Each row is a point. The points of each table are mixes of a few directions, plus a little noise. How many directions does each table use, and how many do they share? Where both have some left over, give the other angles between the two spaces (their principal angles), to ten degrees, smallest first.

First:
[[ 0.07  0.10 -0.22]
 [-0.17 -0.26  0.55]
 [ 0.15  0.21 -0.45]
 [ 0.12  0.17 -0.37]
 [-0.15 -0.23  0.49]]
Second (4 x 3):
[[ 0.25 -0.15  0.42]
 [ 0.18 -0.10  0.31]
 [-0.39  0.01 -0.16]
 [-0.04  0.24 -0.57]]
Directions: first 1, second 2, shared 1

First (9 x 6):
[[ 0.05 -0.49 -0.18 -0.47  0.24  0.14]
 [ 0.20 -0.02  0.29  0.16  0.31  0.05]
 [ 0.23 -0.28  0.07  0.48 -0.05 -0.38]
 [ 0.09  0.32  0.18  0.27  0.15 -0.01]
 [-0.27  0.53 -0.60 -0.17 -0.29 -0.09]
 [-0.28  0.20  0.12  0.01 -0.49  0.08]
 [-0.20 -0.06 -0.46  0.05 -0.61 -0.33]
 [ 0.20 -0.17  0.24  0.02  0.37  0.09]
 [ 0.00 -0.01  0.31 -0.38  0.37  0.47]]
Second:
[[ 0.02 -0.12 -0.10 -0.07  0.04 -0.02]
 [-0.22  1.14  1.00  0.71 -0.32  0.26]
 [ 0.07 -0.36 -0.31 -0.22  0.10 -0.09]
 [ 0.07 -0.33 -0.27 -0.20  0.09 -0.08]
 [ 0.07 -0.34 -0.30 -0.21  0.10 -0.09]
 [-0.01  0.05  0.05  0.04 -0.01  0.01]
 [ 0.02 -0.06 -0.05 -0.04  0.00 -0.02]
 [ 0.00  0.01  0.00  0.01  0.01  0.00]]
Directions: first 4, second 1, shared 1

First (9 x 8):
[[ 0.00 -0.03  0.00  0.03  0.02  0.02 -0.05 -0.03]
 [ 0.00  0.05  0.00 -0.08 -0.03 -0.04  0.11  0.06]
 [ 0.00 -0.07  0.01  0.11  0.04  0.05 -0.14 -0.07]
 [-0.04  0.25  0.01 -0.38 -0.13 -0.19  0.53  0.24]
 [ 0.00 -0.02 -0.01  0.05  0.02  0.02 -0.05 -0.02]
 [-0.03  0.20  0.01 -0.32 -0.11 -0.16  0.44  0.20]
 [-0.04  0.25  0.01 -0.37 -0.13 -0.19  0.53  0.23]
 [ 0.10 -0.67 -0.02  0.99  0.36  0.51 -1.40 -0.62]
 [ 0.00  0.01  0.00 -0.03  0.00 -0.01  0.03  0.02]]
Second (9 x 8):
[[-0.52 -0.38  0.16 -0.01  0.05  0.16 -0.34 -0.34]
 [ 0.30  0.18  0.06  0.10 -0.35 -0.04  0.37  0.23]
 [-0.02  0.34 -0.31 -0.59  0.60 -0.33  0.13  0.16]
 [ 0.61  0.26 -0.16  0.28 -0.01 -0.04  0.06  0.23]
 [-0.56 -0.32  0.15 -0.14  0.06  0.10 -0.23 -0.29]
 [ 0.48  0.39 -0.30 -0.09  0.34 -0.21  0.09  0.25]
 [-0.31 -0.33  0.20  0.17 -0.17  0.19 -0.22 -0.24]
 [-0.46 -0.18  0.32 -0.17 -0.50  0.07  0.37 -0.05]
 [ 0.49  0.07 -0.10  0.43 -0.01  0.08 -0.21  0.05]]
Directions: first 1, second 3, shared 1

First, 11 rows:
[[-0.42  0.00 -0.15 -0.23 -0.08  0.21  0.06 -0.55  0.54 -0.03 -0.25]
 [ 0.37  0.00  0.13  0.21  0.07 -0.18 -0.05  0.50 -0.49  0.02  0.22]
 [ 0.84  0.01  0.30  0.46  0.16 -0.41 -0.11  1.11 -1.10  0.05  0.50]
 [-0.03  0.00 -0.01 -0.02  0.00  0.01  0.00 -0.03  0.04  0.00 -0.01]
 [ 0.05  0.00  0.02  0.03  0.01 -0.02 -0.01  0.06 -0.06  0.00  0.03]
 [-0.65 -0.01 -0.23 -0.36 -0.12  0.32  0.09 -0.86  0.85 -0.04 -0.39]
 [-0.48 -0.01 -0.17 -0.27 -0.09  0.24  0.07 -0.64  0.63 -0.03 -0.29]
 [ 0.30  0.00  0.11  0.16  0.05 -0.15 -0.04  0.39 -0.39  0.02  0.18]
 [ 0.03  0.00  0.01  0.01  0.00 -0.01  0.00  0.04 -0.04  0.00  0.01]
 [-0.07  0.00 -0.03 -0.04 -0.01  0.04  0.01 -0.10  0.10  0.00 -0.04]
 [ 0.07  0.00  0.02  0.03  0.01 -0.03 -0.01  0.09 -0.09  0.00  0.04]]
Second (9 x 11):
[[-0.27  0.20 -0.05 -0.16 -0.12  0.21 -0.03  0.08  0.33 -0.07 -0.11]
 [ 0.00 -0.19  0.02  0.32 -0.06 -0.09 -0.03 -0.25 -0.50 -0.09  0.14]
 [-0.14 -0.07 -0.04  0.06 -0.06  0.04  0.00 -0.25 -0.05 -0.05 -0.01]
 [-0.86  0.58 -0.17 -0.42 -0.39  0.64 -0.11  0.15  0.91 -0.25 -0.32]
 [ 0.33 -0.01  0.07 -0.07  0.17 -0.15  0.04  0.28  0.00  0.14  0.04]
 [ 0.68 -0.10  0.14 -0.07  0.35 -0.35  0.08  0.43 -0.10  0.28  0.10]
 [-0.24 -0.33 -0.13  0.01  0.01 -0.01  0.10 -0.96  0.13  0.02 -0.15]
 [-0.07  0.05  0.07  0.44 -0.23  0.03 -0.15  0.27 -0.74 -0.24  0.27]
 [ 0.59 -0.13  0.10 -0.12  0.34 -0.32  0.10  0.26  0.02  0.28  0.04]]
Directions: first 1, second 3, shared 1
